Every row gives one point. Examples show where two turns around zero, p and q, send a point. Where does a point land after both, in the order given? Backwards means that the second turn is done in reverse. Each puzzle has new turns, and all numbers are rounded.

Turn p:
[12 28 -8] => [ 8 31 -2]
[ 36  11 -13] => [34 20  8]
[-14 -36  53] => [-31 -43  39]
[ 19   7 -29] => [ 29  13 -14]
[-24  -9   8] => [-22 -15  -6]
[-30  -1 -10] => [-19  -7 -25]
Turn q:
[-18 -42   1] => [ -9 -45  -1]
[ 1  2 25] => [ 6  0 24]
[-19  -1  -9] => [-20  -4  -5]
[ 36  42 -17] => [ 22  50 -18]
Where do these land?
q, then p: [ 15   8 -29] => [ 18  17 -23]
q, then p: [-27   3  18] => [-30 -11   8]
p, then q: [ 40  17 -15] => [32 33  4]
q, then p backwards: [-28 -27  25] => [ -6 -31  33]

Turn p:
[ 11 -27  -8 -38] => [ 29 -33   8 -20]
[-16 -10   8  28] => [-21  -4 -11  25]
[ 22 -10   2  16] => [16  4  4 24]
[-26  -4 -22  37] => [-19   5 -42  20]
[-12  61   3  -7] => [-25  47   7 -33]
[ 21 -10  18 -36] => [ 20 -18  35 -16]
Turn q:
[-36 -16 -11 -17] => [-34 -24   3 -15]
[-7 15  9  3] => [-2 10 16  0]
[ 13  36  -6 -33] => [ -2  39  -6 -32]
[-11 -19  -8  22] => [ -9 -20  -2  24]
[19 31 -3 10] => [ 9 35 -1 10]
[14 28 28  3] => [24 26 23 -3]
[  9 -76  -9  11] => [ 13 -67 -34  17]
Where do these land?
p, then q: [ 6 22 42  4] => [ 6  3 47 -3]
p, then q: [ 13  -8 -16 -12] => [ 15   3 -20  -5]
p, then q: [ -3 -42  32   6] => [ 13 -43  11  27]
p, then q backwards: [ 18  21 -49  19] => [ 54  18 -17  -6]
q, then p backwards: [-34   8  -9 -17] => [-28  15  21 -10]

Turn p:
[-34  33 -19  28  31 -10  17   3] => [-45  38 -27   7  20   1  -6   9]
[ -6  13  37 -19 -10  -3 -15   4] => [ 13   2  30  -4  -4  -5 -34   4]
[-16   3  -5  35  -9  11  27 -37] => [-19  21   6  19  23  23  23 -31]
[ 24  44 -23  40  -1 -11  31 -43] => [ 12  56 -28  41  20   4  25 -27]
[-20  10   9 -51 -24 -14  25  18] => [  9  27  36 -44 -15  -5   2  24]
[ 22 -44   7  10   3   2 -17  36] => [  0 -55   1  14 -14 -11  10  24]
[ 13 -43   8 -22  36  11 -21  17] => [  3 -58 -10 -22  10 -23  -7  10]
[ -3   6   5 -35  -9  27 -20  30] => [ 18 -16   4 -29 -12  21 -26  26]
[ 20 -20 -19  14 -17 -14 -27 -27] => [  9 -15 -13  18 -29  -5  12 -38]
Turn q:
[ 33  48  -9  -1   9 -21  46   9] => [ 41  55 -15 -10  29 -11  12  12]
[-13 -17 -14  -4   4  -7  22  31] => [  7 -14  -6  16   4 -11  31  23]
[ 33  -4  24  17   8  11 -26   8] => [ 12 -10  18  14  22  17 -34 -14]
[  5 -38 -14  28 -23  30   9  17] => [ 16 -22  -3  42 -25  32  12   2]
[-53  -5 -20 -38   5 -47  -5 -12] => [-33 -15 -17 -35 -19 -57  19  18]
[  2 -21 -18 -26   0   2  20 -23] => [ 11  -7  -3 -16 -20  -9  31 -23]
[-27  -6  12 -15  15  42 -17 -21] => [-45 -12  12 -11  -1  24  12 -26]
[ 10 -33  24  61  -4  -4 -21 -25] => [ -4  -4  12  53 -24  -4 -47 -30]
[-11  42  33 -18 -20 -29 -22  12] => [-14  17  23 -34  10 -12 -32  41]
[ 22  34 -19  -3   5  24  -7   6] => [ 10  12 -22 -17  23  33  -5  -2]
Where do these land?
p, then q: [-13  39  22  14 -31  33  -4  21] => [-17  -5  11  13  25  55 -22   6]
q, then p: [39 12 27 -4 -4 16 -3  0] => [ 30 -14  -2   7  26   0 -29  -6]
p, then q: [-19  25  -6  -2  39  17  -1  29] => [-20 -33 -28  -9  30   5   8  19]
p, then q: [ 24 -20 -31 -23 -34 -32   2 -21] => [ 42  34  11 -21 -39  -7   8   1]
q, then p: [ -1 -28  10 -33  -5  -7  28  16] => [ 12   0  33   6  15 -23  26  19]
q, then p backwards: [ -3 -23   1  23  22  21 -30  18] => [ -2 -16  16  38  14  25 -20  -3]
q, then p: [-34  36 -10  -7  -9 -36 -36 -37] => [-15  21  -3 -44 -56  -5 -29  -6]
q, then p: [-28 -18 -18  34  34  21  24 -36] => [-34  42  -5  15   9  22  26 -40]
p, then q: [ 36 -24   5  -2 -13 -34  21  10] => [ 38  22  17  21  -7 -27   3  17]

Turn p:
[-31 -30  23  23  12   2 -35   7 -15] => [-27 -30 -16  13   6  25 -42   1  -6]
[-27  17  21  34  16  -6 -22 -28  11] => [-25  -2  18  11  -1   3 -41 -27  28]
[ 31   8  -9 -22 -53   6  24 -12  15] => [ 33  -5  18 -13 -35  -9  49  -6  -3]
[-12  23  -7  18   3  30 -23  37 -25] => [-18  25 -29   9 -30   3 -28  29  -5]
[-35 -24 -52 -45   8 -46  32   8 -30] => [-30  -8 -33 -60  49 -25  39   6 -21]
[ 10  -7 -16 -31 -17 -10  24  38  32] => [ 36  -9   3 -29   7 -14  25  41   3]
[ 56  -8 -14  10 -18 -11  22  -8  27] => [ 48 -10  13  23  -3 -34  30  -9  -1]
[-15  10  31  24  17  34  10  -5 -14] => [-31  15   9  34  -7  28  -6   7  17]
[  1  12  36   6  27 -14 -26 -16 -20] => [-18  13  23  13  13  15 -36 -21 -21]
[ 21  -2 -13 -17   5  17  -5 -20  18] => [ 32  12  -7  -1   2  11  12 -20  10]
Turn q:
[-34   6 -16 -20 -32 -32  -4  27  -2] => [-28  -6 -15  -5  -9 -22 -37  35 -21]
[ 43 -26  -8  27 -11 -26  26 -19 -19] => [ 13 -42 -11  19   3 -32  12 -43   5]
[  9  34  -1 -30 -27  -6 -23 -10  22] => [  6  15 -23 -41 -20  -2 -26   9  20]
[ 37 -23  23 -10   0 -31   7   2 -15] => [ 21 -34  16 -14  -5 -18  -8 -31 -19]
[ -1  24  -3   8  33 -15 -37  10   6] => [ 39  23   8   8  15   5 -24  21   4]
[ 11 -35  42   6 -19  20 -15 -23 -21] => [-10 -10  34   7 -37  17   0 -44   7]
[-36 -10 -23  11  28 -10 -28  -9  55] => [ -2  -6  13   9  38  23 -21  47  43]
[ -7   5   0  12  13   2  40 -24  -4] => [-17   8   1   3  28 -18  28 -18   7]
[-13  -3 -10 -33  21  60 -13  36 -50] => [ -8  34 -12  14 -11  59  10  -3 -64]
[-15  22   8  -2 -18  30 -17   1   8] => [-10  30  -3  -6 -27  15   3  14  13]
[  5   7 -12  32  13   9  63   9  21] => [ -5  -9  -9   7  27 -27  64  14   5]
Where do these land?
q, then p: [-38 -11   8  50  23  18  23   1 -10] => [-41  -1  31  35   9 -14 -10  22  29]
p, then q: [ -7  13   7  29  25  29   7 -21 -32] => [-18  36  -1  28   4 -11   8  20  33]
p, then q: [12  4 22  6  8 10 14  8 28] => [ 24  -5  20  -4 -15  -3  22  11   6]
p, then q: [ 10 -10  22  -8  25 -14 -41   4  16] => [ 36   9   9   9 -10  35 -15 -19   3]
q, then p backwards: [ 28 -15 -28  21 -35 -34 -30  -7  25] => [-13 -25 -17  44 -17   9 -27  15  44]
q, then p: [-17  69  -8 -31 -34  -6  13  -8 -15] => [ -9  33  -4 -70 -12 -35  -8  -9  -7]
q, then p backwards: [-45 -45 -18 -32 -20  44  20  -8 -13] => [-51 -19  29   1   1  16   8 -17 -63]
p, then q: [ 34 -31  39  -9   6 -32 -14  15   5] => [ 32  -7  31  26 -11  16   3 -37 -27]
p, then q backwards: [ 32 -11 -13 -24 -21  -1 -37  26  -2] => [ 38  15  -6 -22   1  -9 -16  41 -14]
q, then p: [ 18  35   3   9  22 -24  25 -20  15] => [ 22  21  24 -10  41 -23   2  -8  -4]
p, then q: [-25   2 -34 -11   1  10  18  10 -16] => [-20   2 -26 -10  24  -5   0  25 -14]

Turn p:
[ 13  -4 -19  16  15  -6 -55 -28  27 -21  -9 -29] => [ -2  41 -19   0   6  35 -26  19  -1   5 -36 -36]
[ 16  -5  29 -43  -8  -9  17  28 -24  63 -19  11] => [ 22 -25   6 -11   2 -61  24   3 -44  23  -1  34]
[  3  -4  -8  20   0 -14  27  21  21 -28 -12   4] => [-20  -3   4  22   2 -12   7  -5  33 -27 -17  -3]
[ -2 -10 -11  35  15 -19   1  27   5 -12  52 -37] => [  4 -13  -1  44  -5   9  11  -3  18   5  11 -65]
[-19 -16   5 -29  -5 -14   9   5 -31 -29 -18 -35] => [-31 -32 -38  13 -31   1  -7   6 -20  -3  -5   8]
[-11 -13 -17  19 -20 -13  20 -81 -14 -22 -21  21] => [-34  18  -4 -12  -4  35 -38 -63  14  12 -11  34]
[-16  62  34  25 -25  -9  -7  21  28 -27  -1 -26] => [-40  16  32  -2 -36  16  45  43  27   4  -4 -15]
[ 27 -16  15  27   8  52  10  28  30  27  -1   9] => [ 35 -21  46 -12  39  -3  16   8  -1 -31 -20 -12]
[ -5  -9 -23   6 -41  10  -1  18 -46 -18  -5  23] => [  6   4   5  38 -23  14  -4 -16 -19 -30  22  39]
[-13  22  -9   2   9  15  -5 -24   6  14  -5   3] => [  9  10  -5 -23  10  22   6   1  12  15   2  11]
[ -3  24  -7 -55  20  -1  15  23  30  44 -14   4] => [ 34 -11 -23 -33   5 -49  21  31  18  18  -6  20]
[ 41  -2  15  -4  21  15 -34 -24 -55  -7   5   7] => [ -4  26 -14 -18  14  14  -3 -19 -68 -14  22 -14]
[-12 -18 -12 -46 -11 -16   5 -34  -7   2  35  18] => [ 12  -4 -16 -16 -25 -17 -47 -23   4  22  32   6]
[-18 -12   8  28  23   8  -3  20  32  14  13  26] => [  8  -7  28  11  45  -5  -5  18  27   2  10 -10]
Turn q:
[  3  -7 -35   5  13   4  -5  11  -2 -58  -9 -28] => [ -3 -16 -31   1 -18   1 -13  30 -17 -52  15  -8]
[  8 -15   6   9 -48 -21  32  38  24   3  16 -10] => [-30  15  -6  15 -13 -42  42  26  14  14 -11 -15]
[  7  41  21 -42 -30 -20 -25 -21  -1  34  -3  12] => [  2  41   9 -36  -6 -13   3 -57  -9  26  -9  13]
[ -3 -15 -44  27   3  -9  24  20  23 -13 -21  22] => [  3  -5 -37  13  -2   8   3  36  41 -17 -26  -2]
[ -7   0  44 -24 -10 -50  -3 -32 -23  12  18  23] => [-23  -7  -1  -2  21 -18  14 -56 -12  32   3  42]
[ 16 -39 -32  13 -12  44  -6  10 -17 -18 -20  -6] => [-10  -6   9  22 -40  32 -19  40 -10 -21 -17  -5]
[  2  23  -3  27  31  15 -22   0 -36   5  -3 -29] => [ 39   5  16   2  22  16 -12  17 -40 -18  13   7]
[ 10 -17 -12  10 -47 -23  17   4  12  20  32  30] => [-27  27 -20  21 -13  -4  32   7  24  42  -6  12]
[ 29 -19   2  22  44  36 -12  24  11 -27 -34 -14] => [ 45 -44  13  16 -27   3 -19  27  -4 -33  -8 -21]
[  0  11  18 -13  14 -14  -3 -36 -20  28 -27 -34] => [  7   8  15   3  32   4  -8 -44 -36 -12 -21  -9]
[-36  -9  -6  11  38  39 -29  34 -13 -20 -33 -11] => [ 19 -24  28 -12   7   0 -57  43   1 -36   0   4]
[-23  -9   4  -3 -16  -1  12 -27  31   6  23  -2] => [-28  12   0  15  10   0   3 -20  27   8  23 -17]
[ 18 -14 -18  19  25  18 -50  12   9   1  -2 -18] => [ 41   3  -2  25 -22  -1 -41  18 -15  -4  11 -10]
[-12  22  14 -49  15 -11  46  -4   1  20  40  27] => [-24 -20 -11 -48  31   6  25 -22  11  50  11 -14]
[-11  47  42 -11 -20  -7  23 -35   1   7  22  38] => [ -9   9  19 -33  17   8  46 -47  25  19  22  24]
Where do these land?
q, then p: [ -1 -14  -8   6  -1  -5  26  18  24 -10 -42 -28] => [-35  -5 -21  25 -10   6   2  14  11 -16 -39  -6]
q, then p backwards: [ 27  -4  21 -18   6  35   9 -22  21  37 -46 -23] => [ 46 -26   2  42 -24   9   8 -16  23   5  26 -32]
p, then q backwards: [ 72 -32  20  15  23  15   1   3   3   8 -39 -21] => [  9  12   7 -20   9 -27  30   3 -26  20 -59 -52]
p, then q backwards: [ -4  32  31   1  13 -15   2  -7 -14 -41  20   1] => [-15   1  -8 -24 -32  15  18  -9  12 -25  34 -17]
q, then p: [  8  18  10 -10  46 -23 -31  -5 -30  -3  17 -37] => [  6  18 -33  11   8  -1  -6 -34 -48   1  33 -21]
p, then q backwards: [ 14 -17 -20 -12  14  12 -28 -25  16  -4 -42   2] => [-15  11 -42  -7   8 -18 -11   6 -24  18 -35   3]
p, then q: [  5  32  10  44  -5 -19 -21 -19 -14 -13  22 -20] => [ -6  28  43 -12  31  14  19   5  -5 -11  19 -27]
q, then p backwards: [-42  -6   0   4 -12 -17  21  -2 -16  -5  28  52] => [-56  24   8   5  18 -10  19 -15   3   2 -32  24]
q, then p: [-30  19 -16   4 -26  -9   6  22 -35  12  -2  25] => [  4   5 -10 -13  19 -29  16  30  15  -8  25  35]
q, then p backwards: [-33  22 -17  19   3  32  13  22 -11 -16  54  31] => [-59  47  17 -11  19  24 -21   2   9   0  13  21]
p, then q: [ -3  20 -36 -23 -30 -30  18  -7 -15 -16  38   8] => [-15  55 -19  16 -18   5  29 -17  15  10  26   1]
q, then p: [-41   6 -22  14  -4 -18  27   9  17  23  40  41] => [ 43  -6  -7 -11  35 -21  15  24  53  17   3  -8]
q, then p: [  0 -51  10 -21 -13  23 -19 -12   7   9 -10 -31] => [-26   0  22  20  -9  43  -4  18 -26  31  -8  -1]
p, then q backwards: [ 30 -25  19 -21 -12  18 -24  26  48  20 -38  -2] => [ -5   2   4   9   6   1  -5  63 -25  16 -54 -17]
